Each row is a point. Each table stands for the endless flat space through its points: a line for two points, a plane for three, and so on. Write the one point that lies in both, or say that there is none.

First, 3 rows:
[[-17  17 -47  32]
 [-20  14 -33  31]
 [-23   6 -11  30]]
Second (2 x 4):
[[  1  38 -43  12]
 [-15  20 -27  24]]
They share: [-23  11 -19  30]

First:
[[ 20 -28 -24 -29 -39   9 -19 -25]
 [ 22 -13   5 -20 -23  39 -28   1]
 [ 26  -4   0 -23 -12  36 -25   4]]
Second:
[[ 31  -7   5 -20 -19   7 -21 -24]
 [ 31 -12 -40 -60  -4  42 -11  -4]]
They share: no point

First, 3 rows:
[[-25  -3 -46 -10   5 -25 -19  -4  23  18  12]
 [ 19  -5   3 -39  -2  -8 -42 -27  -9  -7 -16]
 [ 10  -5  -6 -34  -1 -10 -36 -24  -1  -2 -11]]
Second, 2 rows:
[[-38  12 -37  -5 -17 -32  -5 -32  15   2 -10]
 [ -2 -16 -25 -25  15  -4 -25 -20  11   2  -6]]
They share: no point

First, 2 rows:
[[ 38  34  25  20  17 -21  12  32 -19  30  10 -20  26   1 -11  29 -34  26]
 [ 46  39  19  24  10 -17   8  32 -20  35   8 -28  19  -6 -17  30 -37  21]]
Second:
[[ -5  45  49  15  54 -56  14  15 -18  24  46   1  52  -4  22  21 -22  19]
 [ 51   5  13   7 -18  -2  18  47 -12  28 -14 -37  18  22 -36  43 -44  37]
 [ 51   5  23   7 -18  -7  16  35  -9  38 -12 -32  17  11 -33  38 -43  26]]
They share: no point

First:
[[ 12  -3  -9  16  28  16  14  13 -19  34  -8  29  12  13  28  43   8  26
   24  -2 -27  29   0   2]
 [ -9  -4 -62  42  41  14  11   6  26  29 -13  24  43  48  27   8   0  51
   23 -24 -43  36 -33  19]
 [  3  -8 -46  26  45  12   5   2   8  33 -15  28  29  32  17  18  -2  43
   13 -22 -35  34 -27  15]]
Second:
[[  9  -8 -11  24  29   3   5   7 -20  35  -5  30  19  26  19  39   7  22
   31 -12 -33  26 -18   5]
 [ -7   4 -39  40  57  27  17  15   4  27 -13  30   7  26  47  31  -9  42
   -1   8  -1  22   2 -15]]
They share: no point

First (3 x 24):
[[-28  22 -25  20 -29  12  19 -23  14 -29  31  27  12  13  28 -15 -20 -11
  -28  19 -15  20  -4  -8]
 [  0  18 -17 -16 -45 -20 -17 -23  42 -13  19  11 -20 -19  -4 -39 -12 -47
  -12  39 -39 -12 -16   4]
 [-21  29 -33  -5 -25   6   8 -29  13 -17  44  25 -10   7  14  -9 -28 -26
  -26  32 -11  -4  -3 -17]]
Second:
[[-16   3 -15  18 -46  18  34 -12  16 -27  23  23  -6   8  33 -37 -35 -14
  -35   9 -12   9  -9   0]
 [-16  39 -55 -14 -18  -6 -22 -52  48 -31  19  35  26   8   1 -25 -11 -34
    5  49 -40  17 -29   4]
 [-22  -1  -1  26 -60  26  50  -6   4 -15  31  23 -18  -2  43 -29 -35 -14
  -41  -1   2   3   3 -10]]
They share: no point

First (2 x 24):
[[-16   6  20   9 -11   9 -26  -8 -12 -16 -11 -24 -16  15  11 -17 -21 -28
  -17   4  18   9 -10  18]
 [-31  30  44  18 -20 -12 -35   1 -15  -1  -8 -42  -1  -3  -7 -17 -12 -28
    7 -17  21  33   8  27]]
Second:
[[-19  29  12  16 -16   7  -6  17  11  -8  -6 -39 -12   8  -5 -34 -15 -10
  -33 -21  25  11 -17  31]
 [-23   5  38   9 -14   0 -30 -14 -25  -6  -7 -38 -17   6  11 -16 -33 -27
  -10 -11  25  30 -15  22]
 [-27 -11  32  22 -12  13 -30 -25 -37 -12 -20 -33 -10  20  -5 -30 -19 -32
    1   7  25  21   3  33]]
They share: no point

First (4 x 24):
[[ 21 -28  41  45 -45  -1  13  30 -19  15  21  21 -18  19 -24 -12   9 -13
   18   7 -26  -4 -31   5]
 [-15   7  33  20 -30 -28  -2  27 -16  54  54  16  19  37  17 -44   2   8
   28 -19 -20 -11  14  28]
 [ 41 -26  38  44 -24   4  14  21 -10 -10  18  42 -36  27 -37   0   2  -2
   -2   9 -30  -9 -53   6]
 [ 41  -5   9  56 -26 -16   2  -1  12  10  -6  20 -25 -19 -51  -4   6 -44
   28   5 -12 -39 -54  24]]
Second (4 x 24):
[[ 21  -7  15  32  -9   0 -25  22 -20  27  30  51 -15  18 -21 -21  -4 -26
   29  -3 -31 -36 -27   5]
 [ 12  -4  36  44 -48 -30  20  28   4  24  42  18   0  21   3 -18  20  13
  -13 -21 -25   6 -30  23]
 [  0 -39  19  36  14  -4 -19  30 -12  41  28  61  17  61 -43 -17  -2 -34
   48  -9 -44 -61 -34   8]
 [ 18   0  36  28 -66 -26  28   0  12   0  58  10  -8  15   3 -42  16  29
  -31  -9  -3  36 -36  21]]
They share: no point

First:
[[ 24 -19   6   1 -10 -17  -4  18  47 -30  33 -12   2  14 -12 -11  18 -41
   -8 -23  -4  -4  18 -35]
 [ 18  -1 -12  -5  -7  -5  -7   9  23  -9  30 -33  26  29 -15  -8   3 -26
   13 -11  17 -10   3  -8]
 [ 35 -10  12   3  -8 -33  18  -3  43 -10  19  -8  39   0 -11 -24 -13 -31
   18 -21  -2   7  -4  10]]
Second (4 x 24):
[[ 23 -20   2  18 -12 -13 -11  15  52 -17  19 -12  13  25 -36 -26  11 -26
   -6  -7  -5 -16   2 -12]
 [ -3 -16  11   3 -24 -17  13  12  28 -23  -6  -6  17  20 -32   0  37 -21
   -1 -36 -15  -6  -3  -5]
 [ 27 -17  -5  15 -12 -12 -12  10  49 -10  32 -23  23  29 -29 -30   2 -36
   -3  -4   8 -13  11 -14]
 [ 11 -15   0   6 -22 -14   4   7  35 -10  21 -23  33  30 -27 -18  16 -37
    2 -19  10  -5  10  -9]]
They share: no point

First (5 x 24):
[[ 17  64  42  -7   9   9  55 -31 -16  24 -78  -8 -42 -31 -32   6  10  50
   19  22   6   8  42 -20]
 [ 48  29   6   9   8 -11  17 -12  28  37 -22  19 -54  12 -14  27  30  40
  -27 -29 -41  12  -6 -15]
 [ 10   0  35   7 -17   8  19 -48 -14  18 -25  18  -6 -29 -10 -14   2  15
    8  33  -6  40  29  -9]
 [ 18  47  10  17   6   1  37 -18  20  -1 -18  17 -38   2   6  13  30  24
  -11  -7  -7  12  -2  -1]
 [ 45  74  12  16   7 -11  44   4  17  14 -48  -8 -73   1 -20  34  42  62
   -4 -26 -34 -15   6   3]]
Second:
[[ 45  13  44  32   5   5  14 -20  12  18 -35  -5 -42 -37  -1 -34  17  23
   13  39   6 -14 -10 -19]
 [ -2   7  35  28 -14 -17  11 -24 -13  40 -34   4 -13 -25 -10  -6  52  36
  -14  25 -37  20  36  22]
 [ 14   2  26  62  16 -17  32 -32   0  17 -20  -2 -36 -38   6 -34  70  31
   -4  39 -24 -14  31   7]
 [ 15   4  36  26 -25  -1  32 -23 -30   4 -21  27 -22   5 -19  34  19  33
    0  -6 -55  18  32  40]
 [ 27   8   9  58  15  -9  53 -42  -1 -11  -5   9 -47 -26   3 -16  53  30
    7  19 -29  -8  35   2]]
They share: [ 25  18  26  14 -15  -1  22 -29  -4  16 -27   9 -28 -19 -13   2  17  31
   4  12 -23  22  20   0]

First (4 x 24):
[[-23  41  12 -14 -11  31 -13  -1  10 -28 -48 -18  36   5 -10  -5 -20  34
   -8 -17  11 -21   4 -44]
 [ 13   9  52 -29 -23  20  16 -31 -26 -40 -18 -28   4 -63 -38   3 -24   6
  -31   2  54 -35 -25   2]
 [-14  54  -6  -9 -35  51 -18  30  43 -31 -51 -17  63  30  -3  -3 -14  34
   -5 -14  -8   7  23 -64]
 [  0  15  52 -34 -17  23   9 -26 -23 -54 -48 -33  10 -49 -19 -21 -22  30
  -42 -20  40 -38  -3 -11]]
Second:
[[  7  39  23  -4 -20  32   9  12  -2 -40 -11 -28  27 -38 -31  11 -40   9
   -5  27  28   4 -15 -41]
 [-12  20  11 -25 -36  26  -7  18  15 -36  -1 -18   7 -40 -12  17 -42  18
  -23  25  17   6 -28 -50]
 [ 15  44  12  -3 -25  47   2 -17  10 -31 -15 -14  15 -20 -40   1 -28  30
   -5  17  33 -18 -14 -33]
 [ 10  31  52 -14 -17  25  18   1 -19 -39 -49 -40  63 -26 -31   3 -10 -11
  -11 -17  36 -16  11  -8]]
They share: [  3  28  26 -19 -29  33   2  -5   4 -33 -27 -22  29 -24 -26   5 -20  14
 -17  -1  29 -16  -8 -25]
